Each row is a point. Each copy is the shape, with its points in the same order, stretched, turned, moved and blurred by noise. Some copies are also mirrored. Which?
In the rows, zero is written as 128.

Shape, 6 rows:
[[120  88 139]
 [127 101 160]
 [100 169 119]
 [116 105 126]
 [ 83 190  71]
 [155 104 135]]
Copy 1 (6 x 3):
[[ 79  93 146]
 [ 91 108 158]
 [178 111 109]
 [104 102 127]
 [212 109  58]
 [ 80 136 124]]
Copy 1 is: mirrored
Copy 2, 6 rows:
[[161 148 167]
 [152 124 181]
 [ 81 121 115]
 [146 147 149]
 [ 80 148  56]
 [160 104 150]]
Copy 2 is: mirrored
Copy 3 (6 x 3):
[[140  92 104]
 [163  97 117]
 [ 96 171 162]
 [129 116 109]
 [ 47 203 161]
 [153 113  87]]
Copy 3 is: only turned

Shape (8 x 4):
[[ 78 118 123 129]
 [113 176 100 144]
 [204  86 133 167]
 [189  91 140 148]
 [173  88 121 134]
 [ 94 171 172 143]
 [168 164 118 118]
 [107 160 110  96]]
Copy 1, 8 rows:
[[122 174  91 141]
 [144 127 157 199]
 [ 76  67 154  69]
 [ 85  93 152  70]
 [108  93 133  74]
 [ 92 191 162 161]
 [146  98 191 128]
 [168 144 147 155]]
Copy 1 is: only turned
Copy 2 (8 x 4):
[[127  96 187 126]
 [187 114 142 139]
 [138 201 135 194]
 [126 189 136 171]
 [109 164 138 181]
 [178 124 179  55]
 [160 143 107 132]
 [137  94 139 115]]
Copy 2 is: mirrored
Copy 3, 8 rows:
[[ 90 133 147  89]
 [136 156 171 105]
 [133 190  86 209]
 [129 171  93 190]
 [120 179  81 159]
 [125  97 195 135]
 [162 150 126 139]
 [132 124 144  74]]
Copy 3 is: only turned
Copy 4:
[[ 86 112 118 146]
 [112 116  89 104]
 [161 159 194 131]
 [156 145 175 139]
 [143 119 167 137]
 [105 161  78 144]
 [155 113 109 109]
 [115  90  84 127]]
Copy 4 is: mirrored

Shape (12 x 8):
[[ 88  56 195  78 178 105 121 158]
 [ 54 114 141 141 131 157 135 117]
 [152 124 102 132 109 179 139  86]
 [168 145 155  89  83  91 164 102]
 [110 112 172  90 135 130 127 160]
 [ 88  73 125 151 107 178 145 128]
 [160 136  61  84  81 122 131  89]
 [124  66 155  97 119  77 132 167]
 [127 140  89 130 131 139 175 123]
 [ 97 146  92 145  98 148 107 121]
 [139  87 163 133 151  95 132 105]
 [188 143  76 149  92 158 129 114]]
Copy 1:
[[179  72  89 148  48 152 166  78]
 [ 92  74 131 125 104 134 184 127]
 [150 144 142  84 175  76 154 127]
 [151 151 124  50  97  69  70 116]
 [161 105 115 115  81 150 139 130]
 [140  61 168  97 151 133 177 135]
 [137 133  79  60 210  52  90 135]
 [181  68 109 113 106 132  96  86]
 [127 119 138 147 152  68 123 161]
 [ 97 111 107 107 172 127 135 146]
 [157 129 128 130  99  96 127  53]
 [166 161 131  98 211  91 103 134]]
Copy 1 is: mirrored
Copy 2 (12 x 8):
[[ 42  22 139 116 190 113 146 158]
 [ 91 139 193 178 157 153 162 125]
 [159 159 120 136 131 158 157  95]
 [137  75  77 151  62 144 156 147]
 [ 85  65 128 140 152 132 131 172]
 [105 140 151 173 148 163 123  80]
 [131 168  72  72  68 156 169  91]
 [ 59  55  88 109 106 107 118 123]
 [122 166  96 171 109 126 155 125]
 [138 191 158 145 101 157 122 118]
 [104  69 127 139 125  96 156 111]
 [172 173  83 139  97 138 113  87]]
Copy 2 is: only turned

Shape (12 x 9):
[[ 96 137 150 148 172 157 160 135 148]
 [146 232 136 149 144  72 123 164 158]
 [149  94 175 107 125  97  36 106 164]
 [110 112  98 106 154 168 106 121 143]
 [153 102 161 119 167 159  80 125 162]
 [104 100 131 104 120 170 147 123 146]
 [ 92  92 109  83 179 129 150 124 116]
 [136 135 114  92 158 114 149 102 127]
 [111  83 131  92 156 144 115 165 125]
 [143  91 149 242 144 128  83 117 134]
 [126  92 118  93 157 138 147 112  15]
 [136  86 106  86 156 154 170 139 135]]
Copy 1, 12 rows:
[[130 194 144 147 119 157 126 135 112]
 [156 135  95  90  70 166  65 127 117]
 [138 152 128  57 151  92 137 104 196]
 [136 141 144 113 163 151 147 134 116]
 [141 168 153  85 143 148 136  82 159]
 [ 95 144 154 158 154 137 137 145 134]
 [108 164 172 101 130 123 160 169  90]
 [ 99 129 140  92  95 138 157 139 114]
 [125 154 188 114 155 118 120 139 121]
 [182 182  63 134 140  90 147  73 109]
 [147 114 175 115 100  70 208 149 100]
 [ 72 136 183 123 126 146 127 124  87]]
Copy 1 is: mirrored
Copy 2:
[[ 66 109 170 128 148 167 128 102 167]
 [150 208  84 176 132 173 141 127 205]
 [241 146 168 111 118 100 176 154  83]
 [107  90 133 142 111 153  98 135 116]
 [167  91 155 120 121 151 159 144 115]
 [ 81  85 162 124 109 125 133 105 114]
 [ 57  88 152 128 162 135 125 154  94]
 [102 108 107 166 164 136 144 145 122]
 [ 87 101 158  97 115 146 142 149  91]
 [209 133 139  51 136 138 109 111 173]
 [ 65  96 109  98 170 152 123 100  51]
 [ 56  60 116 129 139 131 151 162 116]]
Copy 2 is: mirrored
Copy 3, 12 rows:
[[108 111  53 137 152 118 114 117 165]
 [176 156 110 134  75  67 140  31 170]
 [152 138 166 149 155 158 136 189 197]
 [ 72 156  91 173 148 167 119 159 142]
 [135 165 112 132 164 157 113 194 180]
 [ 80 105  77 157 133 174 126 145 160]
 [ 46 147  86 153 182 123 141 154 159]
 [ 91 143  96 138 164 127 173 109 151]
 [ 74 136  99 152 132 130 119 188 183]
 [209 124  92 132 152  84 129 211 100]
 [ 40 107 111  99 207  99 150 186 106]
 [ 64 154  65 146 129 150 155 155 165]]
Copy 3 is: mirrored
Copy 4 (12 x 9):
[[164  80 188 143  93 150 123 109 126]
 [ 96 109 152 133 105 191  82 162 156]
 [160 220 119 212  94 117 117 137 118]
 [159 106 129 163 119 114 112 114  78]
 [185 146 140 208  88 147 111 117 109]
 [164 113 137 134 121 132 120  71 105]
 [169 116 169 123 146 113 149 143  48]
 [163 108 136 132 157 134 138 142  99]
 [154 150 153 145 111 143 132 118  47]
 [137 138 122 223   9 146 181 147 155]
 [136 129 137 146 175 146 233 133  34]
 [186 105 128 114 133 151 134 109  66]]
Copy 4 is: only turned

Shape (16 x 11):
[[119 160 127 165 168 170  44  92  87 145 130]
 [121  94 130 130 132  96  71  93  97 114 154]
 [118  97 140 165 106  99 144 131 162 176  66]
 [152 121  78 101 120 122 111 124  98 122 166]
 [159 148  82 141 171 162 114  82  51 153 178]
 [ 89 147 110 105 134 119 115  95  71 108 133]
 [ 86 115 107 162 135 128 105 100 125  96 159]
 [118 103  90  92 117 123 101  73  94 121 129]
 [118 138 198 163 176 207  63 139 158 176 180]
 [166 136  94 139 209 128 101  94  72 123 150]
 [ 92 123 133 128 147  98 105 152 163 143  61]
 [153 173 118 187 173 198  43 124 117 125  85]
 [ 99 119 127 141  96  89  97 153  91 155 119]
 [ 99 118 144 198 202 216  45 166 159 197 163]
 [ 87  70 156 150 120 150 104 171 119 162  55]
 [125 101 130 125 111 106 138 130  87  99 123]]
Copy 1, 16 rows:
[[187  92 145 165 159 134 145 105 100  68 110]
 [157  99 126 142 167 143 131 120 159 154 140]
 [ 73 126  99 131 107  95  52 134 111 132 100]
 [121 141  99 145 129 154 172 107 141 128 151]
 [134 108  96 203 165 171 185 130 112  82 138]
 [124 157 165 185 154 141 151 106 123 140 113]
 [144 110 169 153 125 168 130 144 148 138 127]
 [111 140 134 147 171 176 153 106 145 129 117]
 [216  94 115  98 133 108 148 184  84 105 108]
 [135 112 123 187 167 138 153 134 126  70 177]
 [109 156 143 114 129  91  72 111  94 125 137]
 [178 102 157 137 115 110 143  94  92  24 138]
 [129 114 112 154 106 111 108 100  88 173 108]
 [205  70 125 101 106 142 127 202  40  93 128]
 [ 87  90 151  98 114  88 100 136  50 151  99]
 [ 97 127 138 156 120 111 151 122 137 157 134]]
Copy 1 is: only turned
Copy 2, 16 rows:
[[120  55 111 109 178 136 157 150 130 195  75]
 [ 96 106 115 103 146  88 160  98 150 132 109]
 [187 117 171 108 116  71 183 127 128 173 166]
 [ 98  97 114 124 109 128 145 131 122  93 129]
 [ 99  49 106 167 160 168 177 140 131 138 119]
 [ 64 116 114 124 161 125 175 146 163 113 117]
 [ 90  95 147 145 132 107 156 109 156 137  73]
 [ 96  93  95 102 139  98 186 134 181 102 127]
 [182 107  90 149 147 159 127 139  81 228  41]
 [119  61 113 152 200 144 159 116 124 105 131]
 [159 134 160  98 161  65 162 156 119 138 130]
 [172  48 151  68 180 161 148 159 107 195  69]
 [ 93 111 146  88 130  72 167 131 114 166 142]
 [196  72 119 169 146 120 134 141  42 246  17]
 [157 135 147  61 130  77 219 133  82 190 113]
 [ 90 130 149 102 127 119 174 107 129 111 148]]
Copy 2 is: mirrored
